Every row gives one point. The last column is the point's height on a tilted bowl or saddle (a function of degree 2), plus a little noise. Count its main directions that bend up, bend down and stay straight.
In the rows, 128 means zero.

Points (10 x 3)
[[ 94 173 181]
 [124 180 174]
 [115 140 138]
 [128 115 126]
 [157 138 142]
 [164 162 162]
 [106 131 134]
 [151  97 134]
 [139  99 128]
 [138 163 153]]
Directions: 2 up, 0 down, 0 straight

Points (11 x 3)
[[137 111 129]
 [142 144 127]
 [125 146 138]
 [109  87 123]
 [132 147 133]
 [116 148 138]
 [155 134 119]
 [193 135  66]
 [178  90  71]
 [128  80 111]
 [130 130 136]]
Directions: 0 up, 2 down, 0 straight

Points (15 x 4)
[[154 119 107 159]
 [149 102 151 163]
 [154 118 123 155]
 [ 99 159  97 141]
 [147 127 118 150]
 [ 88 172  94 141]
 [111 152 145 143]
 [139 149 135 143]
 [139 178 145 150]
 [123 149 118 142]
 [ 58 146  98 132]
 [120 119  89 161]
 [128  87 103 175]
 [127  93 135 163]
 [142 154 177 162]]
Directions: 2 up, 0 down, 1 straight

Points (15 x 4)
[[128 101 145 105]
 [129 154 149 126]
 [123 131 145 125]
 [104 130 141 135]
 [185 111 129  73]
 [134  96  93 131]
 [146  83 123  99]
 [118 139 143 131]
 [128 143 159 124]
 [132  76 101 117]
 [109 104 119 121]
 [106 119 131 129]
 [104 103 114 121]
 [139 100 191  66]
 [208 138 100  84]]
Directions: 1 up, 2 down, 0 straight

Points (23 x 5)
[[ 85 103 129 172 136]
 [105 103 153 111 133]
 [166  96 129 139 134]
 [151  94 138 148 126]
 [139 132  57 182 190]
 [143 158  94 124 161]
 [ 91 119 123 114 118]
 [124 103 130 156 127]
 [126 112 118 110 128]
 [ 98 118 137 172 122]
 [159  93 131  99 143]
 [178 108 147 149 125]
 [130 169 121  93 147]
 [146 156 136  96 155]
 [128 130 121 125 132]
 [196 119 152 179  95]
 [202 153 105  99 213]
 [139 120  98 110 134]
 [148 105 127 119 136]
 [124 152 109 118 137]
 [140 152 110 123 149]
 [149 114 146 115 140]
 [131 169 124  95 148]]
Directions: 2 up, 1 down, 1 straight

Points (23 x 5)
[[103 114 159 127  88]
 [133 142 152 120 111]
 [163 158 133 109 119]
 [167 113  82 110 106]
 [130 127 186 133  93]
 [128  90 148 122 122]
 [100 130 105 114 131]
 [155 134 121 134 115]
 [154 135 177  64 181]
 [105  99 124 151 123]
 [125 129 146 123 105]
 [123  96 103 149 146]
 [141 105 141 115 123]
 [174 156  97 118  90]
 [167 135 100 110  97]
 [156 129 123 134 117]
 [149 141  93 115  98]
 [112  68  96 163 195]
 [138 172 137  91 133]
 [159  93 142 111 146]
 [172 162 122 144 131]
 [174 118 149 111 140]
 [175 154  77 169 137]]
Directions: 3 up, 1 down, 0 straight

Points (38 x 7)
[[119 125 113 108 112 170 119]
 [ 87  72 174  85 132 117  74]
 [141 136 138 121 148 141 118]
 [ 96 151 145 207 158 136 168]
 [ 84  90 125 142 154 114  89]
 [148 124 150  70 105 169 111]
 [107 121 126 108 107 121 110]
 [ 88 119 172 109 155 163 104]
 [165 126 120 109 100  86 141]
 [146 153 158 142 114 174 104]
 [116 141 125 114 144 131 112]
 [ 80 139 127 107 114 103  73]
 [107 150 104 138 140 135 112]
 [160 115 128 150 138 123 125]
 [109  99 103 135 153  85  77]
 [175 102 124 114 123  96 121]
 [125 170 154 109 127 161  93]
 [ 71 126 172 100 113 154  77]
 [113 132 132 153 159 147 133]
 [105 126 118 171 132 139 138]
 [132 136 103 150 129 172 131]
 [140 110 114 120 149 140 116]
 [102 161 147 129 172 159 117]
 [169 147 100 120 109 157 120]
 [188 123 170 153 129 165  88]
 [118 132 113 123 114 134 119]
 [151  98 141 112 128 114 112]
 [135 156 134 102 113 129 114]
 [162 137 130 137 138  98 125]
 [ 94 131  93 197 128 110 126]
 [121 142 150  57 110 146 107]
 [128 135 128  56 154  72 112]
 [152  76 171 129 164 131  75]
 [166 133 180  81 121 141  86]
 [121 109 149 164 168 138 132]
 [119 115 120 117 105 108 118]
 [139 126 149 102 123 100 110]
 [181 135  66 140 126  87 138]]
Directions: 2 up, 3 down, 1 straight
